Each point is reached from the start by the listed moves, each made once or not at all, plus a little noise. Say if it took an odd or an even number of moves. Then give how often each move was made.
(in the rows, 128 means zero)

Moves:
(1): [178 153 155]
(2): [108 154 122]
(3): [113 136 165]
Start: [153 123 118]
Points:
[188 157 182] => even (1, 0, 1)
[167 182 177] => odd (1, 1, 1)
[153 123 118] => even (0, 0, 0)

Moves:
(1): [153 157 114 111 127 137 148 147 133 132 143 128 121]
(2): [ 93 150 136 131 137 135 118 162 111 132  91 140 133]
(3): [151 148 163 140 127 131 133 151 163 127 103 134 145]
(4): [134 149 102 165 139 129 123 113 139 105 122 153 109]
(5): [116 128 139 107 192 142 139 136 110 149 113 150 156]
(6): [121 116 113  90 106 142 134 113 153  95 142 139 124]
(7): [110 137 149 128 131 108 179 119 143 156 128 125 106]
(8): [131 103 128 163 129 130 133 177 134 148 124 144 113]
(9): [103 132 125 119 152  99 103 139 149 137 143 118 140]
(10): [130 126 118 156 106 148  89 132 129 162 126 164 130]
(11): [104 145 168 140 149 162 118 142 103  98 204 122 141]
Start: [111 119 158 101  99 153 121  86  89 122 140  98 138]
Points:
[ 49 126 199 119 177 154 178 170  75 196  86 147 135] => even (0, 1, 0, 0, 1, 0, 1, 1, 0, 0, 0)
[ 55 106 204 119 145 214 147 137  92 163 209 175 138] => even (0, 0, 0, 0, 1, 1, 1, 1, 0, 1, 1)
[ 45 173 230  89 199 128 155 154 123 183  77 125 179] => odd (0, 1, 1, 0, 1, 0, 1, 0, 1, 0, 0)
[ 96 130 172 187 134 189 111 135  80  89 207 133 117] => odd (0, 0, 0, 1, 0, 0, 0, 1, 0, 0, 1)
[ 72 115 127 155  96 140 116 112 167 157 156 173  91] => even (0, 0, 0, 1, 0, 1, 1, 1, 1, 1, 0)
[ 26 186 194  52 134 166 152 140 114 105 224 101 134] => even (1, 1, 0, 0, 0, 1, 1, 0, 1, 0, 1)
[ 65 169 171  27 153 175 200 123  99 149 119 140 137] => odd (1, 1, 0, 0, 1, 1, 1, 0, 0, 0, 0)

Moves:
(1): [141 126 136 123 146 130 134 130 136 140 128 127 135 122 125 132 136 122
 129 135 132 127 138 115 111]
(2): [126 150 132 127 132 133 111 120 116 127 135 128 114 129 118 120 121 134
 133 125 129 127 135 124 125]
(3): [129 131 151 138 130 136 143 133 129 122 133 132 130 122 125 123 127 133
 124 123 124 149 151 127 131]
(4): [129 144 127 144 124 118 129 136 131 123 127 134 124 131 123 124 136 125
 137 135 134 127 134 134 114]
(5): [119 109 132 130 148 125 140 129 122 143 145 162 137 126 119 110 118 138
 128 129 148 136 121  99 125]
(6): [108 115 135 138 130 133 120 136 133 147 125 126 126 122 132 145 134 144
 110 129 120 120 147 125 102]
(7): [127 140 122 126 139 147 137 136 127 117 111 119 133 118 130 140 106 133
 125 129 138 132 121 136 110]
(8): [132 112 131 118 118 125 122 139 126 117 136 137 122 148 133 133 117 123
 134 134 126 120 125 136 122]
(9): [124 129 132 130 133 145 124 135 129 121 134 128 131 125 117 115 132 131
 123 128 114 123 130 123 137]
(10): [110 124 152 139 116 130 145 125 141 134 136 111 128 131 128 118 128 119
 127 116 115 117 120 118 126]
(11): [143 121 122 131 130 128 124 123 127 126 152 128 119 114 122 135 135 133
 127 139 129 133 126 130 127]
(12): [133 136 112 112 122 136 143 124 132 138 135 142 138 123 145 130 133 134
 107 132 129 121 118 128 112]
(13): [124 131 126 128 122 124 136 127 115 121 129 135 154 119 123 113 114 137
 146 140 108 123 135 124 114]
(14): [130 130 102 136 148 140 144 132 120 125 146 137 117 142 132 126 140 110
 133 118 122 124 124 120 120]
(15): [127 133 128 128 142 121 116 135 146 121 136 123 143 112 144 149 121 120
 125 110 126 131 130 130 122]
(16): [108 133 113 123 109 146 125 139 138 149 136 123 137 128 114 148 130 132
 138 133 136 128 137 127 139]
(17): [129 127 133 116 135 116 128 135 111 120 115 130 111 117 135 137 135 124
 124 130 111 132 122 103 139]
(18): [136 144 103 127 132 107 132 122 125 126 141 124 127 139 112 124 121 153
 125 120 119 123 126 129 120]
(19): [135 118 132 124 130 133 135 127 150 123 121 138 126 118 139 114 137 134
 143 121 126 139 128 109 120]
(20): [132 137 138 134 136 131 129 113 134 114 130 128 127 136 131 136 121 136
 128 143 130 128 127 134 136]
(21): [113 121 124 122 118 128 124 148 117 138 129 119 137 134 147 121 125 138
 141 133 152 113 133 126 135]
(22): [116 132 114 123 115 121 131 136 128 131 132 119 126 144 132 107 131 121
 125 143 130 156 122 122 132]
(23): [100 124 124 111 135 130 145 135 137 113 133 134 119 111 132 122 123 120
 118 141 128 135 154 142 128]
(24): [116 134 136 123 135 128 137 134 121 134 121 127 130 140 126 125 140 126
 134 128 122 128 116 138 118]
Start: [119 122 138 141 136 132 139 105 143 120 123 113 138 140 128 122 122 132
 132 119 130 139 143 123 120]
Points:
[ 72 139 114 120 128 185 157 143 177 125 212 109 143 173 165 104 142 130
 157 129 125 137 119  99 100] => even (0, 1, 0, 0, 0, 0, 0, 1, 1, 1, 1, 1, 0, 1, 1, 1, 0, 0, 1, 1, 1, 1, 0, 1)
[ 59 118 102 135 133 164 201 127 145 171 206 128 154 179 146  97 146 139
 139 152 164 143 106  88 110] => even (0, 0, 0, 0, 1, 0, 0, 0, 0, 1, 1, 1, 0, 1, 0, 1, 0, 0, 0, 1, 1, 1, 0, 1)
[ 42 160 151 121 175 195 197 160 171  87 162  94 160 103 153  94 103 127
 165 137 103 175 201  55  97] => even (1, 1, 1, 0, 0, 0, 1, 0, 1, 1, 0, 0, 1, 1, 1, 1, 1, 0, 1, 1, 1, 1, 1, 0)
[104 123 108  95 115 126 148 172 178 141 139 126 157 138 186 137 144 125
 155 144 152 153 150  75  87] => even (1, 0, 0, 1, 0, 0, 0, 1, 0, 0, 0, 1, 0, 0, 1, 1, 1, 0, 1, 0, 1, 1, 0, 0)
[115 166 136 122 151 129 161 104 155 108 205 105 169 159 119  94 109 156
 132 148  75 133 126 112  58] => odd (1, 1, 0, 0, 0, 0, 0, 1, 1, 1, 1, 1, 1, 0, 1, 0, 0, 1, 0, 1, 0, 1, 0, 1)
[ 67 168 103 134 178 156 213 133 174 129 176 107 117 148 156  92 144 166
 124 156 136 141 161 108   7] => even (1, 1, 0, 1, 0, 1, 1, 0, 0, 1, 1, 1, 0, 1, 0, 0, 0, 1, 1, 1, 1, 1, 1, 1)
[112 145  88 141 159 113 182 147 147 137 144 115 135 188 141  72 167 139
 175 127 144 152 139  95  66] => even (1, 0, 0, 1, 0, 0, 0, 0, 0, 0, 0, 0, 0, 1, 0, 0, 0, 1, 1, 0, 1, 1, 0, 1)
[ 44 148 145 105 161 178 210 143 179 106 186 157 186 112 111  85  72 178
 143 107  98 151 168  95  49] => odd (0, 1, 1, 0, 1, 0, 1, 1, 1, 1, 0, 1, 1, 0, 1, 1, 0, 1, 1, 0, 0, 0, 1, 1)
[122 144  96 146 151 130 171 153 193 119 182 127 147 167 127 121 141 127
 165 110 126 184 176  94  70] => even (1, 0, 1, 1, 0, 0, 0, 1, 0, 0, 0, 0, 0, 1, 1, 1, 0, 1, 1, 0, 0, 1, 0, 0)
[ 77 126 100 136 151 155 201 146 164 144 243 141 160 171 112  99 133 142
 119 107 108 164 122  88  87] => odd (0, 0, 1, 0, 1, 0, 0, 1, 1, 1, 1, 1, 0, 1, 1, 1, 0, 1, 0, 0, 0, 1, 0, 1)
[ 28 123  97 147 132 134 188 143 163 135 201 159 131 164 100  60 110 158
 163 138 107 151 186  71  43] => odd (0, 1, 0, 1, 1, 1, 0, 1, 0, 1, 0, 0, 1, 1, 0, 1, 0, 1, 1, 0, 0, 1, 1, 0)
[ 88 138 142 159 146 113 138 138 176 151 173  77 146 120 133 183 136 170
 136 132 126 110 175  88  84] => odd (1, 0, 0, 1, 0, 1, 0, 0, 0, 1, 1, 0, 0, 0, 1, 1, 1, 1, 0, 1, 1, 0, 0, 0)

Moves:
(1): [135 122 142 121 120 136 131 132 126 123 125 136 103 124 131 134 117 135
 149 114 112 138 133 131 109]
(2): [131 125 115 138 127 136 126 131 136 143 129 112 142 135 117 139 140 113
 121 143 110 134 115 129 143]
(3): [147 116 140 120 115 115 114 142 146 126 123 119 130 124 131 120 140 142
 118 121 147 115 119 112 131]
(4): [135 129 125 113 123 135 124 134 128 132 119 137 127 115 137 133 133 123
 133 128 144 124 121 115 123]
(5): [140 142 129 131 112 127 130 153 145 142 120 134 106 122 141 120 129 136
 127 111 137 151 111 133 112]
(6): [116 112 116 128 132 131 124 146 130 120 137 120 130 154 124 123 120 133
 130 130 128 124 110 126 129]
(7): [134 127 141 118 127 114 122 127 146 127 115 145 134 125 126 128 130 136
 117 123 122 134 114 141 121]
(8): [132 132 116 142 125 139 142 120 108 114 131 144 134 114 135 127 109 129
 137 142 121 144 133 114 122]
(9): [126 135 134 114 117 131 130 125 125 125 136 133 125 140 134 125 135 128
 131 133 141 135 129 125 137]
(10): [130 137 119 119 135 119 111 122 119  98 122 126 123 116 136 134 132 112
 128 151 135 116 132 111 130]
(11): [130 129 122 143 117 137 124 121 124 120 135 126 125 132 139 131 134 116
 118 118 126 122 113 112 133]
(12): [124 136 133 124 134 139 118 133 127 133 136 122 138 126 124 133 120 125
 133 119 127 139 126 141 130]
(13): [134 133 136 130 119 109 141 127 121 126 145 130 140 142 134 126 128 102
 131 129 135 116 131 112 129]
(14): [149 132 132 122 150 138 108 122  91 127 132 134 111 136 111 127 114 130
 147 107 114 141 162 126 131]
(15): [125 130 128 138 122 117 132 139 144 137 121 131 125 129 116 136 125 124
 135 105 121 139 137 147 140]
(16): [134 128 124 129 127 133 133 122 138 127 127 129 122 134 127 125 117 137
 132 117 129 129 124 139 132]
(17): [131 126 132 122 128 122 131 125 134 129 106 137 127 119 146 120 123 127
 130 133 137 124 133 116 124]
(18): [121 132 121 135 124 135 114 107 103 135 120 120 131 138 111 108 129 107
 116 134 136 125 131 115 109]
(19): [136 117 125 130 130 130 126 129 136 122 126 128 138 127 130 135 143 128
 115 137 142 135 127 118 121]
(20): [119 120 124 124 147 125 121 115 123 120 130 124 135 124 118 120 122 120
 124 133 134 136 128 119 134]
(21): [143 135 108 115 117 119 128 135 146 125 111 143 131 134 144 120 138 160
 123 106 120 136 129 122  94]
(22): [146 111 127 130 124 149 131 144 154 122 129 132 139 122 124 127 153 118
 122 119 115 120 127 138 127]
(23): [130 118 112 126 126 119 106 102 124 129 150 150 115 123 140 132 114 148
 143 121 122 141 157 139 112]
(24): [126 134 134 135 136 124 116 114 132 130 138 135 135 130 128 125 133 138
 158 118 120 139 137 132 124]
Start: [138 127 135 128 103 130 127 132 129 119 150 131 134 121 112 131 129 137
 136 103 124 111 126 122 127]
Points:
[176 147 143 112  94 117  74 129 156  81 118 172 141  59 167 113 126 131
 152  93 163 147  88  60 103] => odd (0, 0, 1, 1, 1, 0, 1, 1, 0, 1, 1, 1, 0, 0, 0, 0, 1, 0, 0, 1, 0, 0, 0, 1)
[196  97 125 113  59 142 121 193 220  97 100 179 115 125 167 117 163 175
 115  42 110 141  72 106  45] => odd (1, 0, 0, 0, 1, 1, 1, 0, 0, 0, 1, 0, 0, 0, 0, 0, 1, 0, 1, 0, 1, 1, 0, 0)
[174 109 135 107  90 105  94 133 152  91 112 134 159  98 114 104 163  58
 122 104 175  73 136  57 119] => odd (0, 0, 1, 1, 0, 0, 0, 0, 0, 1, 0, 0, 1, 0, 1, 0, 1, 1, 0, 1, 0, 1, 0, 0)
[165 130 114  95 100 134  72 118 158  94 170 178 115  88 147 121 157 136
 177  93 146 146 145 111 102] => even (0, 0, 0, 1, 1, 0, 0, 0, 1, 1, 0, 0, 0, 0, 0, 0, 0, 0, 0, 1, 0, 1, 1, 1)
[210 132 109 104  53 159 100 163 202  94 108 174 117 100 185 138 202 135
 156  78 126 149  99  68  68] => even (1, 1, 0, 1, 1, 0, 0, 0, 1, 1, 1, 0, 0, 0, 0, 0, 1, 0, 1, 0, 1, 1, 0, 1)
[202 125  95 120 109 153  67 132 190 137 171 174 132 138 103 132 148 179
 186   7  92 222 173 168 101] => odd (0, 1, 0, 0, 1, 0, 0, 0, 1, 0, 0, 1, 0, 1, 1, 1, 0, 0, 1, 1, 1, 1, 1, 1)

Moves:
(1): [126 137 130 137 119 118 137 114 146 144 135 121 121 130 121 123 126 141
 134 152 134 143 119 154 108 131 122]
(2): [116 131 115 119 140 137 124 109 121 130 129 140 129 107 103 109 100 120
 148 116 148 126 128 115 149 101 144]
(3): [178 126 140 147 127 110 120 138 110 128 122 149 127 136 149 119 126 107
 109 138 113 135 140 129 139 123 156]
(4): [142  90 121 127 121 133 132 123 134 121 127 147 116 145 115 128 127 116
 130 107 124 103 137  96 107 132 138]
(5): [134 124 134 119 140 136 125 134 115 116 144 128 137 138 130 130 136 121
 129 135 122 128 144 134 122 126 106]
(6): [131 120 144 128 117 142 124 118 115 137 140 120 102 125 129 129 157 122
 118 133 114 118 115 144 145 135 133]
(7): [115 112 127 135 126 133 142 129 156 139 116 114 148 144 130 137 111 109
 171 133 135 110 146 135 133 101 138]
(8): [127 143 125 117 127 123 125 134 135 128 126 127 124 133 108 117 140 135
 142 139 113 138 137 127 128 128 125]
(9): [114 132 139 145 127 130 121 120 128 130 126 119 133 126 114 128 127 126
 127 140 120 135 125 127 130 115 138]
(10): [138 131 135 139 117 121 123 141 121 144 126 108 130 123 134 123 136 118
 115 126  95 137 136 140 123 123 123]
(11): [127 143 124 111 108 148 122 148 129 122 128 114 127 114 140 128 129 131
 123 139 142 118 124 124 132 126 122]
(12): [131 126 137 106 132 110 121 113 148 125 124 126 129 132 117 134 107 128
 110 136 158 109 138 115 142 104 119]
(13): [124 127 143 129 125 115 128 126 125 154 128 137 151 133 129 126  97 142
 129 101 141 107 131 113 133 133 133]
(14): [137 120 130 120 125 142 128 156 128 132 138 127 130 110 131 169 125 136
 153 131 125 152 121 128 133 108 116]
(15): [111 152 142 122 129 155 143 122 144 138 108 158 145 114 127 137 129 119
 130 132 171 157 139 138 132 139 131]
(16): [134 120 106 125 133 127 116 127 112 131 123 108 143 140 121 144 128 121
 141 126 138 119 137 119 137 123 136]
(17): [112 124 121 124 118 122 120 137 126 142 120 133 121 131 138 122 148 144
 110 144 139 122 132 118 123 113 113]
(18): [122 142 128 135 138 129 156 131 120 130 133 137 132  99 124 150 148 149
 118 139 136 136 125 136 125 123 127]
(19): [133 120 137  94 135 160 105 122 140 110 133 132 142 101 138 145 117 130
 132 125 117 119 143 129 130 124 125]
(20): [128 107 124 146 121 128 127 118 138 125 118 142 117 104 102 126 120 132
 131 124 146 119 143 123 147 131 111]
(21): [116 111 142 144 140 120 120 111 113 126 114 121 123 115 132 127 142 114
 130 122 140 104 125 119 104 133 130]
(22): [154  83 140  84 134 131 127 124 127  91 167  99 151 114 133 140 148 125
 135 130 100 137 147 110 132 135 130]
(23): [122 159 136 157 100 138 137 116 130 140 101 133 100 122 133 116 129 144
 130 136 120 162 158 146 135 127 105]
(24): [ 97 133 141 134 104 129 114 123 125 125 132 123 128 110 123 132 129 140
 137 114 132 123 123 163 118 108 125]
Start: [147  94 119 126 129 110 109 162 125 100 114 118 105 138 140 129 113 139
 154 161  93 140 161 122 140 156 147]
Points:
[119  87 172 194 106 123  94 113  79 136  89 141  98  68 116 156 194 139
 130 223 161 144 194 189 132 120 137] => even (1, 0, 1, 0, 1, 1, 0, 0, 1, 0, 0, 0, 0, 0, 1, 1, 1, 1, 0, 1, 1, 0, 0, 1)
[ 93  61 112  90  91 171 130 167 161 114 128  98 158  25  98 204 111 170
 249 208 200 168 208 151 173  62 127] => even (1, 1, 0, 0, 0, 0, 1, 0, 0, 0, 1, 0, 0, 1, 1, 1, 1, 1, 0, 1, 0, 1, 0, 1)
[173  72 148 103  94 182  65 125 129 126  72 176  89  85 117 171  96 120
 155 191 144 163 234  89 202  62 169] => even (0, 1, 1, 1, 0, 1, 0, 0, 1, 0, 0, 1, 0, 1, 1, 1, 1, 0, 1, 0, 0, 0, 1, 0)
[167  49 128  61 146 175  86 121 137  74 142 109 167  55  96 153 104 113
 194 176 107 176 248 136 168 133 125] => odd (1, 1, 0, 0, 1, 0, 0, 0, 0, 1, 0, 0, 0, 0, 1, 1, 0, 0, 1, 1, 0, 1, 0, 0)
[137 161 159 152  72 163 105 182 125 168  93  94 139 107 135 170  95 157
 183 197 119 218 208 167 143 127  92] => even (1, 0, 0, 0, 1, 0, 0, 0, 1, 1, 1, 0, 1, 1, 1, 1, 0, 0, 0, 0, 0, 0, 1, 0)
[100 104 207 125  68 195 123 174 123 103 122  54 129  35 137 201 205 143
 220 214  69 203 232 205 137  92 102] => even (0, 0, 0, 0, 1, 1, 1, 1, 1, 1, 1, 0, 0, 1, 1, 0, 0, 1, 0, 0, 1, 1, 1, 1)
[ 99  78 147  87  54 184  81 186 164 130 129  75  97  80 165 189 129 163
 207 212 111 121 158 193 137  76 117] => even (1, 0, 0, 0, 0, 1, 1, 0, 0, 0, 1, 0, 0, 1, 0, 0, 1, 0, 1, 0, 0, 0, 0, 1)
